Each row is a point. Before rounding, the points of a table are all equally far from one centre. They may lie mostly on one side of it. Where is the centre, to within rounding?

Points (9 x 2):
[24 -45]
[-44 -8]
[30 31]
[-40 14]
[-43 7]
[-42 -19]
[10 -50]
[-44 -1]
[-32 26]
Centre: [1 -5]

Points (15 x 8):
[-27 -5 -20 -5 27 11 36 31]
[-53 -8 2 -26 23 17 0 24]
[-15 19 40 -5 -29 -22 20 23]
[-18 -7 -21 -23 11 11 43 16]
[-26 14 31 -3 30 15 22 -44]
[-20 23 -15 -14 -6 9 -29 -7]
[-1 -29 -27 -24 3 21 -3 1]
[6 -38 27 52 22 5 21 11]
[-60 -35 -14 6 7 17 20 -9]
[-27 -41 -10 -2 39 -11 9 -10]
[16 -24 -33 11 -11 7 10 -7]
[-38 -28 12 14 22 15 19 -49]
[-35 0 -8 13 -4 15 60 12]
[-35 -29 -22 -11 20 0 36 8]
[-17 -35 23 24 38 38 11 -28]
Centre: [-15 -7 17 9 2 8 8 1]

Points (24 x 18):
[16 7 20 29 -28 -11 -22 23 30 7 -15 22 13 42 -2 18 -14 -2]
[23 21 -14 53 -29 22 -10 23 1 -5 -15 42 -9 39 10 19 -32 -7]
[14 9 15 2 -10 -31 -45 -5 -3 29 -13 41 -23 46 12 42 -23 -8]
[-16 6 3 37 -6 46 -25 -34 6 19 -40 8 -9 13 36 0 -15 -5]
[-17 23 -37 -7 -34 37 -13 9 -15 17 0 40 9 23 53 18 -17 4]
[30 27 -5 -10 -36 -7 -19 -10 -27 13 -7 34 16 44 -5 33 8 -28]
[31 21 16 19 -22 -20 3 1 -7 25 25 47 9 -34 3 13 -13 -16]
[-2 5 -7 10 -30 9 26 0 3 22 23 13 -16 -3 -18 32 -1 -26]
[-16 5 21 5 -12 34 -4 -7 24 10 -1 33 -12 31 51 14 -5 13]
[2 29 -15 5 -38 37 -7 -18 27 21 20 26 7 31 17 21 -20 -22]
[13 1 -20 35 -49 -13 8 0 2 30 27 40 12 26 -19 31 -7 2]
[14 15 -9 -11 -28 30 0 -35 16 -5 -37 26 2 -2 -2 17 -11 33]
[-16 19 -17 -29 -18 3 11 -9 32 10 -8 28 31 36 24 9 -44 28]
[7 34 22 5 -38 -19 -28 -13 0 5 13 23 28 10 39 36 -18 -1]
[26 15 -39 25 20 -13 -6 -3 26 11 -53 1 -10 6 11 35 -10 -16]
[5 29 19 13 -21 3 -28 -11 -7 1 6 14 30 60 -9 19 3 -6]
[15 26 -27 19 -6 -17 -5 -1 31 17 -15 -2 40 12 -22 -8 -1 -27]
[11 57 -35 36 -4 19 -5 4 14 15 -55 13 -17 22 9 -8 -34 -3]
[16 11 -10 8 -27 18 5 9 -5 57 -7 19 49 18 -13 -7 -32 -24]
[6 -14 -6 2 9 22 -10 -31 35 -7 -33 45 12 15 0 22 -6 -15]
[-21 26 19 6 -39 -9 -19 -9 19 27 -31 10 17 32 20 -5 9 -25]
[-4 45 13 34 -3 0 -23 0 -4 21 -22 31 -15 39 -3 55 6 4]
[-16 37 -28 -6 20 8 -11 35 5 34 -12 23 -10 37 -12 -5 -37 25]
[24 1 -39 18 -24 -7 -26 -17 27 29 -51 -5 12 19 14 10 6 -5]
Centre: [4 15 -15 15 0 -9 2 -14 -11 22 -10 26 3 17 16 4 -18 3]

Points (30 x 24):
[-44 -15 -11 30 12 33 -9 -3 10 -9 -22 0 4 -1 24 -54 -5 -1 -13 12 -12 6 8 18]
[-21 -2 12 13 -24 16 17 15 28 -5 -16 -3 9 20 -19 -27 -25 -19 6 32 -6 3 11 8]
[-27 6 -14 30 -10 15 3 21 17 -2 -21 14 -6 -1 -14 -8 -13 -15 12 2 29 3 15 39]
[-6 10 5 36 -20 26 15 11 -3 -1 -48 7 1 21 10 -33 -13 23 -11 35 9 -5 -3 4]
[-14 -6 10 9 -20 23 15 1 16 -1 -60 12 -3 -26 7 -33 -6 -19 -10 17 -9 -12 -5 9]
[-20 10 7 47 -3 10 -10 10 -3 -2 -22 12 -5 6 2 -43 -16 -5 7 20 28 -19 23 32]
[-19 -17 -7 29 -7 -12 -17 -5 1 -14 -49 0 -1 -5 -17 -45 -13 8 -7 23 7 4 -5 19]
[1 0 4 36 -6 13 -3 2 0 -11 -12 0 9 23 -10 -12 8 -32 -2 -3 -10 -6 24 33]
[-10 0 -18 21 -2 14 -24 4 3 3 -22 17 -9 4 9 -41 -19 -12 20 -10 1 -25 -18 2]
[8 -11 3 19 -21 34 20 -15 17 1 5 2 3 18 15 -21 3 -3 8 6 -1 15 28 13]
[-17 -30 12 24 4 21 -5 -13 16 -9 -27 -17 2 -6 -17 -29 -24 -5 6 25 9 -21 24 14]
[-24 7 -20 25 -4 12 -6 1 10 -28 -34 4 6 -4 6 -13 -11 -28 -2 31 23 15 35 27]
[-40 -11 0 21 -22 -9 -18 6 2 -7 -8 20 5 -1 12 -24 -23 13 8 23 10 -12 20 42]
[-25 -18 10 30 -15 15 7 1 25 -9 -18 4 22 7 1 -29 8 -5 31 21 0 -27 18 31]
[0 8 -6 25 -26 17 -17 27 1 -3 0 6 -6 16 -14 -28 -14 -9 1 7 -4 6 14 14]
[-21 -3 0 28 -5 23 2 -2 11 -14 -42 -1 -1 -1 -15 -51 4 -27 -11 31 7 -1 2 30]
[-21 -13 -16 8 -31 -11 -13 10 -17 9 -32 -4 -1 -5 13 -57 -25 1 -17 17 26 -16 3 13]
[-44 -5 -18 6 1 11 -14 -21 -2 -1 -47 38 -10 3 16 -31 -8 -3 -1 25 19 1 14 16]
[-30 -3 -2 16 -5 17 -26 -1 25 -11 -35 18 7 -17 -14 -36 -3 -18 6 21 6 -10 15 19]
[17 0 -7 14 5 18 7 23 -7 12 -43 7 -18 -2 3 -27 -19 -13 14 16 -9 -9 25 11]
[-27 -20 -3 29 -24 -8 -10 -8 12 0 -31 3 -6 1 13 -26 -22 -2 31 -4 1 4 12 22]
[-23 17 -7 16 -16 22 -14 5 6 -3 -32 13 -19 -4 9 -24 -3 3 -20 34 -2 -19 38 2]
[-27 -7 -42 12 -13 4 9 12 15 -10 -34 9 6 -19 9 -29 -6 -12 -3 46 3 5 30 18]
[-23 -13 3 23 -7 23 9 25 -5 20 -20 -1 0 -8 -6 -47 7 3 8 14 -34 -11 -1 16]
[-3 2 -19 10 -7 22 7 16 5 2 -18 19 -3 -32 -5 -30 -20 -9 6 22 32 6 -26 24]
[8 -9 -2 0 -32 5 -10 -19 1 3 -22 19 25 7 -7 -23 -3 33 7 7 3 -4 29 3]
[-37 -4 -10 16 -20 0 2 9 17 -7 -11 -2 -13 25 0 -59 -10 18 -1 1 15 1 20 14]
[-15 30 -6 20 -17 7 5 1 1 -6 -48 -29 11 10 -16 -29 -9 9 11 34 -5 -12 24 12]
[-29 6 10 24 -8 1 -9 25 21 -9 -47 23 14 -13 4 -31 -5 5 25 -3 19 4 -2 11]
[-21 -7 -20 23 7 15 24 11 -1 5 -37 21 -1 -14 -9 -31 8 44 -11 20 5 9 3 26]
Centre: [-19 0 -5 5 0 6 13 1 -9 -6 -17 0 12 -1 9 -20 -1 0 -1 11 10 -7 5 6]

Points (31 x 24):
[-25 -25 22 10 -6 -30 16 -10 -37 -26 -14 -6 0 1 -23 15 -11 -31 -31 9 -14 2 -11 -25]
[-51 -18 14 12 -13 -12 -9 14 -18 -9 -22 6 15 7 3 39 7 -29 -46 20 17 -7 -14 -12]
[-35 -33 13 -1 -7 -27 -3 6 -12 -25 -16 12 6 -10 29 37 7 -26 -32 12 10 -14 -16 -22]
[-37 -21 13 13 11 17 -5 33 -13 -21 -4 6 -4 0 15 25 2 -44 -10 7 -3 12 -1 -28]
[-35 -17 27 -3 2 -18 -11 18 -18 -11 -27 17 1 4 25 32 3 -27 -50 -5 1 -3 -4 -11]
[-38 -32 15 16 -12 -4 0 21 -33 -17 6 35 14 -23 -5 24 14 -28 -20 3 -11 -4 -11 -9]
[-21 -16 12 10 -14 -1 -9 9 -14 -25 -28 8 4 0 31 26 2 -49 -32 24 -2 26 -10 -14]
[-20 -32 4 26 0 -18 -11 5 -35 -12 -15 2 3 -1 22 26 -5 -28 -32 0 -2 22 -9 -22]
[-22 -40 9 20 13 -19 -4 27 -10 -14 -24 34 -2 10 6 42 12 -32 -29 2 -5 -23 7 -14]
[-28 -27 5 -4 11 -17 15 29 -37 -5 -30 13 -1 -1 17 30 -10 -30 -21 -4 5 6 -2 -18]
[-24 -19 19 0 -1 -34 -10 42 -1 -21 -33 8 1 15 16 38 -6 -29 -18 7 1 -3 18 -41]
[-10 -35 2 27 -5 -33 -6 37 3 -17 4 17 16 3 3 31 0 -32 -28 -10 -16 7 -14 -23]
[-36 -21 13 1 9 -23 -8 11 10 -23 -1 23 -5 -12 36 37 -4 -25 -23 4 30 4 -3 0]
[-25 -40 -3 -5 4 -9 -8 21 -34 -23 -8 37 -2 1 18 25 8 -9 -22 -12 -4 -2 -3 -17]
[-16 -39 25 -9 -2 -22 -8 1 -16 -34 -5 25 -4 -8 32 40 10 -33 -28 8 -8 -14 7 -12]
[-24 -24 11 -1 -8 -2 -4 14 -9 -20 -6 35 13 13 30 11 -10 -46 -30 5 23 -7 -26 -11]
[-16 7 -7 0 -6 -8 -30 28 -13 -5 -10 -3 -9 -16 26 -10 -8 -49 -2 -12 -13 7 6 -10]
[-41 -42 30 4 -33 -18 0 16 -9 -17 -19 -4 -4 13 25 5 9 -44 -18 15 12 1 -21 -31]
[-39 -42 8 -7 -6 -8 -23 19 -6 -35 -8 1 16 -7 12 35 1 -15 -15 20 -18 1 10 -26]
[-33 -26 6 11 -14 -16 -8 12 -14 -24 -27 19 8 13 36 33 -12 16 -24 12 2 -8 -3 -19]
[-39 -24 26 8 -13 -3 6 19 -32 -3 -6 6 9 -2 32 19 15 -45 -24 -4 10 23 -3 0]
[-20 -25 29 10 6 -32 -4 18 -18 -5 -11 9 8 10 -3 7 1 -60 -28 8 -25 -7 -12 -21]
[-15 -27 34 19 -14 -4 9 23 -37 -13 -30 1 9 9 9 40 0 -44 -30 16 -11 10 1 -10]
[-30 -28 18 -9 -11 4 -12 13 -31 -29 -12 14 -12 -16 13 30 -3 -21 -2 17 -27 21 -11 -11]
[-37 -21 -14 -7 -6 -6 -10 37 -8 1 -6 20 -9 -6 37 24 -8 -24 -31 18 6 0 -8 -25]
[-20 -10 21 12 7 -16 16 27 -28 -9 -7 30 -4 1 7 39 0 -22 -18 -1 -8 -6 -30 -12]
[-38 -41 5 -9 15 -11 -9 11 -16 2 -24 28 1 8 24 27 0 -24 -24 17 4 -3 -14 -6]
[-21 -14 15 14 -6 -4 2 7 -33 -23 -16 31 -17 -13 13 28 24 -26 -44 -2 -2 -27 9 -5]
[-29 -19 11 5 18 -6 -20 18 -5 -7 0 19 0 -6 13 26 5 -35 -37 15 -6 10 -17 -23]
[-39 -10 16 25 10 -23 -28 7 -30 -14 -5 15 -19 15 21 12 8 -25 -28 6 -2 0 -13 -13]
[-32 -25 12 7 -23 15 -2 21 -32 -31 -18 15 -3 -8 3 48 -3 -30 -31 20 6 5 -9 -17]
Centre: [-13 -16 10 4 -27 -14 -1 9 -1 -4 -4 9 -8 9 -4 11 -3 -20 -7 10 5 -4 16 0]
